Every row gives one point. Each copy is the shape, with its points in the same order, stretched, turned, moved and blurred by noise. Is it also mirrored, or only turned?
In the rows, 128 means zero.

Shape, 5 rows:
[[126 167]
 [126  76]
 [159 108]
 [130 169]
 [142 130]]
Copy 1, 5 rows:
[[115 153]
 [118  67]
 [151 111]
 [121 158]
 [133 120]]
Copy 1 is: only turned
Copy 2, 5 rows:
[[180 129]
 [ 88 150]
 [127 174]
 [182 129]
 [151 150]]
Copy 2 is: mirrored
Copy 3:
[[ 91  89]
 [142 162]
 [148 122]
 [ 98  86]
 [127 105]]
Copy 3 is: mirrored
Copy 4:
[[127 168]
 [129  85]
 [159 113]
 [132 171]
 [141 133]]
Copy 4 is: only turned

Shape, 9 rows:
[[ 76 126 164 111]
 [101 158 156 116]
 [166 157  55 149]
 [105 127 163 132]
 [111 118 143  88]
 [146 127 114 145]
 [116 109  98 116]
 [131 145  67 151]
 [140 121  99 107]]
Copy 1 (9 x 4):
[[ 64 115 104 122]
 [ 78 152 112 119]
 [161 180 177 164]
 [ 90 129  91 130]
 [ 91 112 130  98]
 [144 142 129 149]
 [119 113 156 142]
 [131 160 168 171]
 [130 130 157 126]]
Copy 1 is: mirrored
Copy 2, 9 rows:
[[ 95 103 159 156]
 [115 136 157 160]
 [180 162  73 122]
 [ 91 133 145 139]
 [133 107 163 124]
 [128 149 106 116]
 [135 105 115 119]
 [149 133  75 141]
 [153 117 124 107]]
Copy 2 is: mirrored
Copy 3 (9 x 4):
[[ 64 132 150  87]
 [100 153 152  93]
 [175 147  56 156]
 [ 89 130 155 113]
 [ 99 111 128  77]
 [135 126 111 143]
 [103 111  85 113]
 [134 149  65 149]
 [136 111  88 110]]
Copy 3 is: only turned

Shape:
[[130 107 120 106 157 152]
 [ 98  84 112  96 141  97]
 [150 122 114 120 133 122]
 [ 84  90 136 177  85 110]
 [115 214  96 165  88 150]
 [108 127 151 102 138 131]
 [ 81 139 142 131 178 133]
 [111 129 104 146 116 105]
 [134 104 139 119 145 105]]
Copy 1 (9 x 6):
[[127  78 131 118 139 158]
 [148  34 135 148 108 110]
 [153  92 115 118 130 124]
 [ 81  98 119 162 116  65]
 [156 192  64 159  91 123]
 [124  97 149 127 108 141]
 [127 108 156 179 126 158]
 [156 103 109 155 114  97]
 [145  84 158 130 128 119]]
Copy 1 is: mirrored
Copy 2, 9 rows:
[[133 123 115  87 132 156]
 [110 128 115  60 101 108]
 [144 148 109 106 128 127]
 [ 88 118 110 150  74 102]
 [102 171 107 187 191 107]
 [118 134 152 104 127 133]
 [ 79 157 140  95 133 166]
 [112 153 101 124 120 106]
 [131 145 127  94  99 130]]
Copy 2 is: mirrored

Shape:
[[146 136 157 109 165 103 132 159 136]
 [ 83 134 172 142 135 141  92 168 129]
 [128 123 152 103 126  79  88 139 119]
 [157 119 135 128 116 151 137  75 119]
 [153 155  62 146 126 125 115 142 110]
 [ 60  79 136 101 121 140 175 169 147]
 [145 155 161  81 147 117 119 140 139]
 [ 84 124 138 107 126  93 160 116 148]
 [161 131 147 116  74 102 136  76 103]
 [145 153 151  61 126 139 164 162 153]
 [129 135  92  84 137 134 139 116 115]
 [115  91 118 144 106 140 103 142 134]
 [188 166  90  85 119 119 139  85 159]]
Copy 1, 13 rows:
[[146 119 173 138 152  72 127 131 149]
 [ 86 137 167 157 128 112  95 183 164]
 [109 104 150 108 126  71  78 129 138]
 [148 125 127 112 108 151 131 119 106]
 [158 130  67 154 165 107 107 140 120]
 [ 75  91 124 133 105  97 191 155 183]
 [150 141 174  96 147  87 119 144 157]
 [ 87 118 128 113 130 102 150  94 165]
 [139 152 115  90  73 122 106  94 106]
 [163 141 146  93 132  84 171 156 177]
 [135 112  95 104 159 103 151 127 120]
 [108  89 112 150 107 123 106 153 151]
 [195 131  92  84 160 124 132  89 142]]
Copy 1 is: only turned
Copy 2 (13 x 9):
[[152 147 152  84 142  97 128 137 171]
 [117 162 204 110 133 127  99 160 131]
 [129 135 129  94 117  84  83 131 128]
 [156 119 100 143 146 153 126  81 116]
 [138 150  80 167 133 131 102 179 166]
 [ 92 121 159  99 134 125 188 177  90]
 [140 160 132  67 123 119 111 123 150]
 [ 83 136 131 101 141 101 154 124 128]
 [153 124  93 142 115 107 108  58 103]
 [160 174 128  74 114 128 166 128 127]
 [132 154  81 108 151 142 124 144 129]
 [130  95 135 146 127 138 112 153 123]
 [148 138  52 105 114 160 133  93 161]]
Copy 2 is: only turned
Copy 3, 13 rows:
[[152 120 159 122 166  98 136 156 119]
 [100  99 178 131 135 155 116 169  96]
 [130  83 146 119 137  95 112 120  94]
 [176 113 138 125  92 159 153 105 150]
 [147 163  74 131 136 145  91 109 118]
 [ 95  65 118 104 147 137 189 195 149]
 [160 120 166  89 142 110 133 147 111]
 [106 103 131 100 132 108 184 132 136]
 [162 102 129 122  63 108 143  92 127]
 [166 122 140  70 126 103 153 190 128]
 [162 115  99  92 141 140 152 123 116]
 [115  86 118 128 122 157 108 136 142]
 [190 157 111  70 120 112 126  87 158]]
Copy 3 is: only turned
